Each point is reached from the start by the listed moves, each made once or not at all, plus a little noise. Say if it took an odd or an even number of moves. Then give how often each move was made.

Moves:
(1): [24  4 35 45]
(2): [-20  83 -65  13]
Start: [28 -3 14 -4]
Points:
[49  0 55 38] -> odd (1, 0)
[ 12  79 -53  12] -> odd (0, 1)
[ 26  89 -15  58] -> even (1, 1)

Moves:
(1): [ 38   2 -75  45]
(2): [ 3 54 -4 -5]
(3): [33 -2 29  9]
(4): [-37  21  26  62]
Start: [ 12  17  27 -51]
Points:
[ 85  71 -22  -1] -> odd (1, 1, 1, 0)
[11 89 78 14] -> odd (0, 1, 1, 1)
[10 34 82 21] -> even (0, 0, 1, 1)

Moves:
(1): [ 47  -4  -6 -10  12 -19  -1  -6   1]
(2): [ 23  62 -24  33 -24 -23   1   4 -24]
(3): [ 10   8  34  -6 -11  -5  18   9  10]
(4): [  1 -10  26  35   5  -7  16 -21   0]
(5): [  1  29  -4  -4  35  19  11 -18  18]
(6): [ 22 -20  22   0  -7  64 -10 -29  -2]
Start: [-9 -7 23 10 15  4 27 17 12]
Points:
[ 84  33  13  35  -5  24  21 -15 -14] -> odd (1, 1, 0, 0, 0, 1)
[ 24  58  59  71 -19 -29  62  10  -3] -> odd (0, 1, 1, 1, 0, 0)
[ 71 -34  95  32  13  36  47 -31  19] -> even (1, 0, 1, 1, 0, 1)

Moves:
(1): [ 28   0   9  21 -18   9 -36  -5 -11   5 -13]
(2): [-11  29  -5  12 -20   7  13  19  -3  -2  -1]
(3): [ -7  22  68  -3  22   3 -17   4   4 -45  14]
(4): [ -6  -9  19  42  18   4  34  -1  -6 -20   2]
(5): [ 20  32 -26   2  30  -7 -26 -11   2 -20   3]
(6): [-20  -8 -22  22  27  43 -26  32  25  17  21]
(7): [36 13 -7  6 -5 13 34 15 25 -2 17]
(8): [ 10 -16   8  -8   7 -24 -21  15 -21  -5   3]
(9): [  3   7  15  16  11 -29 -16  -4  49  12  -7]
Start: [-24  13   1 -24 -17  -4  13   5 -29   3  21]
Points:
[ 47  84  72  47  20   1  -6  41 -42 -95  47] -> odd (1, 1, 1, 1, 1, 0, 1, 1, 0)
[ 54  64  -3  49  -6  -5  10  38 -42 -38  29] -> even (1, 1, 0, 1, 1, 0, 1, 1, 0)
[ 20  93  54  93  51  39 -30  47  56 -55  59] -> even (1, 1, 1, 1, 1, 1, 1, 0, 1)
[ 17  12  74  53  37  38 -21  65 -14 -50  67] -> even (1, 0, 1, 1, 0, 1, 1, 1, 0)
[ 54  84 -25  15 -31  16  -4  22 -18 -15  26] -> even (1, 1, 0, 0, 1, 0, 1, 0, 0)
[ -7  77  52  -8 -20  18  44  44  -4 -49  51] -> odd (0, 1, 1, 0, 0, 0, 1, 0, 0)
[-42 -18  19  49  43 -13 -20  48  17   5  38] -> even (0, 0, 0, 1, 0, 1, 0, 1, 1)

Moves:
(1): [ 30  -6  -1  17 -14  16  13  -5   6 -12  30  10   1 -13]
(2): [ -1  33  17  -8  -1  -6   5 -13 -20  -7  -8  -6  -9  -2]
(3): [  1 -11  34  -6 -14   7 -20  20  -2  20  12 -11  -7   5]
(4): [-13   9  -6  39   6   6 -27  -4   6  -1  12 -13   1   8]
(5): [  1 -25  27   2  33  15  -7 -19  -3   7   3  10  14  13]
(6): [-22  -6  14  10  -2  35  30  -1  12  13  -9  13 -12 -13]
(7): [  5 -26  18  41  -8 -33  33  17 -14 -18 -21  -6   9   5]
(8): [ 21   9  -8   6  22   9 -12  13   5  -3  -9  15 -21  -6]
(9): [ 17  13   5   3 -15  -6   2  -8  39  -3 -16   4   2  22]
(10): [ 19  17   3  16  13 -18  18  -6   0  34  -7   3  21 -18]
(11): [  1   4 -12 -24   4  -8  27   6  13   0  20 -10 -23  19]
(12): [ -8 -13   7   9  -8 -17   0  -2   2  11  15  41  -5  -8]
Start: [-23   0  -2   1 -37  32  36   0 -37   4 -25  -7 -15  12]
Points:
[-34 -52  73  71 -35  95  25 -10 -14  43  38  45 -23   5] -> even (1, 0, 1, 1, 1, 1, 0, 0, 0, 0, 0, 1)
[ -1  34  27  40  32  15  38 -26 -32  44   2  33 -38  19] -> odd (0, 1, 0, 1, 1, 0, 0, 1, 0, 1, 1, 1)
[-37  17  31  68 -54  66  55 -26 -31  10  16  39 -40 -16] -> odd (1, 1, 0, 1, 0, 1, 0, 0, 0, 0, 0, 1)

Moves:
(1): [ 15 -15  10   8  -7 -22  -3  -8 -11  -9  15  -3  13 -23]
(2): [-15   8   7  -5   2 -23 -14 -13 -18  -3 -15 -21 -18 -10]
(3): [  9  25  20  -3  -7  10 -11   0  11   3  -5  26 -18  -3]
(4): [ -2  15   0  25   4  15   5   6  12 -21   3 -11 -10  -9]
(5): [ 22  -4 -17  16  32  13 -15   6  21  20   0 -13  -6 -13]
(6): [ 30  -4  -9   1  -5   4  17 -11 -21  -7  -7 -23  -8  34]
(7): [ 12   1  10 -12  -3 -21  29  15   0  18   3 -12 -10   1]
(8): [ -9 -15 -13  24   0  15 -36  28  -5  10  16  -5 -22   5]
(9): [  6   1 -11  -4 -21  -3   5   9  22 -16 -18  -3 -12  -3]
(10): [-15  -1  -7   2 -22  -8   9 -19  -2  13  13 -16   7   9]
(11): [ -8  33  -8 -32 -14 -18 -14 -22  -3 -21  31 -11  12  20]
(12): [  4  23  -4  17  -4 -11 -25  11 -24   9 -12  28  31   6]
(13): [  3  11   8  -6 -10  14  -9   7  -7  -2  -3   2  14  -2]
(14): [ -5  -1  13  -6   1  -8 -11  -9  18 -11   6 -21  -2  24]
Start: [ -8 -19   4   9  -1  11 -12  18 -24 -16  12   9 -10  -9]
Points:
[  6 -27 -15  41  16  57 -69  61 -14  14  26  -6 -24 -16] -> odd (0, 0, 0, 0, 1, 0, 0, 1, 0, 0, 0, 0, 1, 0)
[ 34  13 -10  23  12 -19 -32 -25 -49 -53  35 -69 -23  -4] -> even (1, 1, 0, 1, 1, 1, 0, 0, 0, 0, 1, 0, 0, 0)
[-22 -10  11   7 -34  13 -12   2 -29  -6  23  -4  13  -7] -> even (0, 0, 0, 0, 0, 0, 0, 0, 0, 1, 0, 0, 1, 0)
[  5  37  37 -29 -63 -41 -50 -53 -56 -52  46 -58 -10  39] -> even (1, 1, 1, 0, 0, 1, 0, 0, 0, 1, 1, 0, 1, 1)
[ 12  65  18  31 -28  -2 -86  -9  -8 -35  62  -8  27  -3] -> odd (1, 0, 1, 1, 1, 0, 0, 0, 0, 1, 1, 1, 1, 1)
[ 23  26   1  42  -6  35 -95  37  -6 -36  69  -2 -28 -30] -> odd (1, 0, 1, 1, 1, 0, 0, 1, 0, 0, 1, 0, 1, 0)
[ 27  19  11 -25 -80 -32 -14 -38 -10 -57  48 -40 -12  45] -> odd (1, 0, 1, 0, 0, 1, 0, 0, 1, 1, 1, 0, 0, 1)

Moves:
(1): [  3   8  -4   1   5   3   5   3   2  -1   5 -10   5  -6 -12   6   5  -1
  10   6]
(2): [ -5  13  -6  14 -18  13  -4  -5  -5   1  -8 -15  10   4   2   4 -12   1
  -1  -4]
(3): [  9   3  -4  -6   7  -2  -3  12   1   5  -9  -2   3   0 -12 -15  -2 -13
  24   1]
(4): [ -6  -8  -6   3   5  12  10 -11 -16  -7   0  12   8  -1 -15 -11  -6 -20
 -18  -4]
(5): [  9   1   1  11  24  17 -18   9   8  14   0  10 -13   3  -8   2  10  -3
   2   3]
(6): [ 1 -7  6 -7 -6 16 11  4 -9 11 -2 14  0  1 -2  1  7  1  1  1]
(7): [-17   4 -18  -9   0   3  19   9   4  17  -7   8   2 -28   0 -10   5 -10
  -3 -26]
(8): [ -1  -9   7  -2  -1  -9  -6   7  -6   6  -7  -8   9  -3  -2  -5  13  -3
  -2 -16]
(9): [ 4  6 -3  7 -8  6  2  2 15  4 -1 16  3  1 -5 -9 17  5 -5  1]
(10): [ 10   0   6   0  -3  -7   3   0  -1   4  -6  10  -4 -16   3   0   5  -2
 -12  -3]
(11): [ 16   0  13  -5  -6   2   7 -16  19  -2  27 -13   1  11  11 -11 -21  -6
  -4  -1]
(12): [ -2   3   8  -7   0   6   7   7   3  -6   6  16   5  11   8   3  -7 -18
 -17   4]
(13): [  9  17  15 -16   3  15   1 -11  10   5   9   6  24 -14   7  -2  -8   4
  -1 -15]
(14): [  8  21  -1  -5   4   5   9   4   1  16  -1   2   3  17 -13   0   1   3
  -3  -1]
(15): [ 25   6 -10   1  10   3  10   1  -5   6  -9   1   9  11  15 -17  18   2
   3  15]
(16): [-18   1   4  13   4   8   9 -10  16   9 -13   8  -5  -6   3   3  18   5
  -7  16]
(17): [-22  -2 -10 -11  -2   2 -12  10 -11   0   4 -16 -15  -9 -11  -5  14   4
  -7   1]
(18): [ -6   2  10   9  10  -1   3   2   2 -11  -3   8 -19   1   7  -1   6   4
   1   0]
(19): [-11   7  10  15  -4  -7 -10 -18   4   2  14   1 -11  -8   7   7   2   5
   5   0]
(20): [ -5   3   3   9  -1   4   6   7   1   8  15   3   6 -14   3  -5  -5  19
   2   2]
Start: [-10   7  -6  -3  11  -5   3  23   1   5  14  -3  -3   0   2 -11  14   5
  -3  -4]
Points:
[-18  65  -4   0  45  57  38  33  21  95  24  35  -3 -69  -5 -31  84  33
 -15  -4] -> even (1, 0, 0, 0, 1, 1, 1, 0, 0, 1, 0, 0, 1, 1, 1, 1, 1, 0, 1, 1)
[-18  57 -17   3  46  64  41  20  39  62   7  50  23 -35 -41 -32  56 -11
 -28 -25] -> even (1, 0, 0, 1, 1, 0, 1, 0, 1, 0, 0, 0, 1, 1, 0, 1, 0, 0, 0, 0)
[-17  72  -1  22  32  69   9  13  16  53  12  20  27   1 -25 -36  79  -9
 -45   1] -> odd (1, 1, 0, 1, 1, 0, 0, 1, 1, 0, 0, 1, 1, 1, 1, 1, 1, 0, 1, 0)

Moves:
(1): [ 11   8   5  -6   0  -6   3  -7  11   0  -4   5   5  -2  -1   4 -11  -1
   2 -12  -2  -6   6  -4  -3  -2]
(2): [  1   3   5  -6   6   3   0  -1  -2  -5  14 -10  -4   5  -8   0  -2  -4
   2   1   7  -3  -2   3   5  -3]
(3): [ -2   1   1  -3   5  -2   6   2  -2   3   8  -7  -2   3   3   8 -10   2
   2   5  -1   5  -3  -4 -10  -2]
(4): [ -9  12  -6  -4  -1  -4  -1  -6  -6   0  11  -3  -3  -4  -9   7 -12   3
  -5   0  10 -17   2 -15  -4  -4]
(5): [  8  -1  -7   4 -11  -4   7  -1  10   0  -2   0   6 -11  -1   9   4   0
   1   0  -1  11  -7  -4   5   0]
(6): [ -1   3  11  -1   4   9   9 -10  -4   1  -1  -8   2 -10  -1   3 -15   4
   2  -6   1  10   2  -3   0   4]
(7): [  1   9  -4   2  -4  -7  -2   5 -16   2  -4  -5   7  10  -7  10   5  14
  -8  -3 -11   5  -5   1  -6   2]
(8): [-11  -6  -4   9   0  -2  -1  -4 -23  -9  -6   1  -5   5  -1   7 -10   6
  -1 -12  19  -8  -2   2  -1   6]
(9): [ 2 -7 -2  7 -1  7  8 -1  4 14  0 -2 10 -5 -7 -2 -6 -5 -1 12 -5 -9  6  4
 -6  0]
(10): [ -3   2   4   5  -9  -8 -11   2   9   2   2   8  -3  -9   9   2   5  -1
   3   5  -6   3  -9   8   1  -2]
(11): [-12   6   8  -2 -18   1   3   1  -4   4  11 -10   3   7  19   5  -2   5
   8 -10  10   4   4  -5  18   2]
(12): [ -3   4   5  -8  -1   0   8 -12   5   7   5   3  -4  -1  13 -12   5   3
  -3   0   0 -10   8   9   3  -7]
(13): [ 16  -8  -5 -11  -6   6  -2   4   9  -7  -4 -11  -2   9  -8   3 -14   8
  11  -9  -4   2 -13  -1   1 -12]
(14): [ -5  -1   1   1  -5  -5  -4   2   5  -3   1   7  -2  -7  -2   9 -11  11
   0  -1  -4   4   9   3 -11   3]
(15): [  3   6   0   0  -4  -2   5   0  -6  -6   1  -6   8   1  -3   1  -2 -11
   2  20   5  -8  -3 -22   0   2]
(16): [ -1  -2  -5   7  -7   2   1 -10  -1   1  -2   3   0   9   3   9  -9  10
  10  -8   4  -4   4   6   2   2]
(17): [ -9 -10   2   0   0  13  17  -3   0  10  -1  -8 -14  -1 -17 -12  -7  -8
   0  -1   8 -19  11  17   1  13]
(18): [ -4   2  -4  -5 -11   0  -7  -9   7  17  -6  -4   3   8   2  -1   4   9
   3   3  10   5   8  -5  -4   9]
(19): [  3  -2  -2  11   4  -2  -5   5   7   0  -5   4  -1   6  -9   7   9   7
   0   7  11 -14  -2  -8   8  -5]
(20): [-13 -13  -4   1 -10   3  -6  -1   1  -7  -1  -5  -5   7  -6   6   0  -7
 -13   7  -5  -2  -1   2  -3   1]
(21): [-10   7  -5  -8  -7  19  -6   3  10 -10 -17  -5   3  -7  13   8   6  -7
 -19   3   2   5  13  -1   5  10]
(22): [  0  -4   0 -12   4  -2  -5   5   2  -3  -3 -12  -5   0   1   4  -1   4
  -2  -3 -11  -1   7   4  -8  -3]
(23): [-3  3  0  6 -3 -9 -9  3  8 -3  5 -1 -6 -1  3 -1  1 -3 -1  0 -2 -5  7  3
 -7 -9]
(24): [ -5  -1   2   8   3   3  -4  -6  20 -13   7   0   2   0   0  -1 -11  -1
   2  -3   4  -8  -3  -2  -1   6]
Start: [ -6   7  10   8  -9  -3  11 -11   2   5   8  -4  -7   1  -4   8  -4  -6
   6  -9   6  -6  -7   4   0   4]
Points:
[-16 -19  14   1 -24   9  25 -49  29 -11   8 -31 -14   8 -11  46 -95  28
  16 -38   1 -32  13  19 -37   0] -> even (1, 0, 1, 0, 0, 1, 0, 1, 1, 0, 0, 1, 1, 1, 0, 1, 0, 0, 0, 1, 0, 1, 0, 1)
[ -8 -18  13  11 -21   7   4  -6  54   6  15 -30 -27  -6 -23   1 -35 -11
  19  -9 -10 -42  -1  35 -19  -2] -> odd (0, 0, 0, 0, 0, 0, 0, 0, 1, 1, 0, 0, 1, 0, 0, 0, 1, 0, 0, 0, 0, 1, 1, 1)
[-32  14   9   5 -46  21  46 -56  24  16 -15 -41   6  -9 -10  50 -70  23
  -4 -15  22 -35  45   6 -34  47] -> even (1, 0, 1, 0, 1, 1, 1, 1, 1, 0, 0, 1, 0, 1, 1, 1, 1, 1, 0, 0, 1, 1, 0, 1)
[-32  24   7  20 -51 -14  -9 -28  13  30  21  -6  -9  17  10  36  -8  28
  25 -12  45 -29   0 -14  22   4] -> even (0, 0, 0, 1, 0, 0, 0, 0, 0, 1, 1, 0, 0, 0, 0, 1, 0, 1, 1, 0, 0, 0, 0, 0)
[-29   8   5   7 -27   5  34 -32  22  34  19 -47  -3 -18 -43  42 -62  26
   0  -7   5 -21  21   1 -46  33] -> odd (0, 0, 1, 1, 1, 1, 1, 0, 1, 0, 0, 0, 0, 1, 0, 0, 1, 1, 0, 0, 0, 1, 0, 1)
[  4  33  16   8 -23 -22  12 -20  -5   2  24 -15   3  18  -8  41 -28   4
  20  -2   1 -14 -19  -8 -12   1] -> odd (1, 1, 1, 0, 0, 0, 1, 0, 0, 1, 0, 0, 0, 0, 1, 1, 0, 0, 0, 0, 0, 0, 0, 0)
[-53  14  23  18 -40  13  44 -62   1  -1  46 -30 -24  -8  -8  32 -73  24
  22 -49  64 -46  20  15  17  28] -> odd (0, 1, 0, 1, 1, 1, 0, 1, 0, 0, 1, 1, 0, 1, 0, 1, 1, 0, 0, 0, 0, 0, 0, 1)
[-51  36  25  -1 -35 -19   4 -45  -2  -7  40 -61 -13  35  -9  53 -57  24
  -4 -18  50 -58  18 -39 -14   2] -> even (1, 1, 1, 1, 0, 1, 1, 1, 0, 0, 1, 1, 0, 0, 1, 0, 0, 1, 1, 1, 0, 1, 1, 1)
[-25  19 -12   1 -86  26  20 -36   3  15  -5 -60  25  13  -9  65 -44  17
  -3  -1  21  -5   3 -38   7  20] -> even (0, 0, 0, 1, 1, 1, 1, 0, 1, 0, 1, 0, 1, 0, 1, 1, 0, 1, 0, 1, 1, 0, 0, 0)
[-20  14  17   2 -50 -23  23 -10  17  31  27 -23   4 -10  25  41 -14  25
   6  -3 -25   6   4  19 -16  -3] -> odd (0, 0, 1, 0, 1, 0, 1, 0, 1, 1, 1, 1, 0, 1, 0, 0, 0, 0, 0, 0, 0, 1, 0, 0)
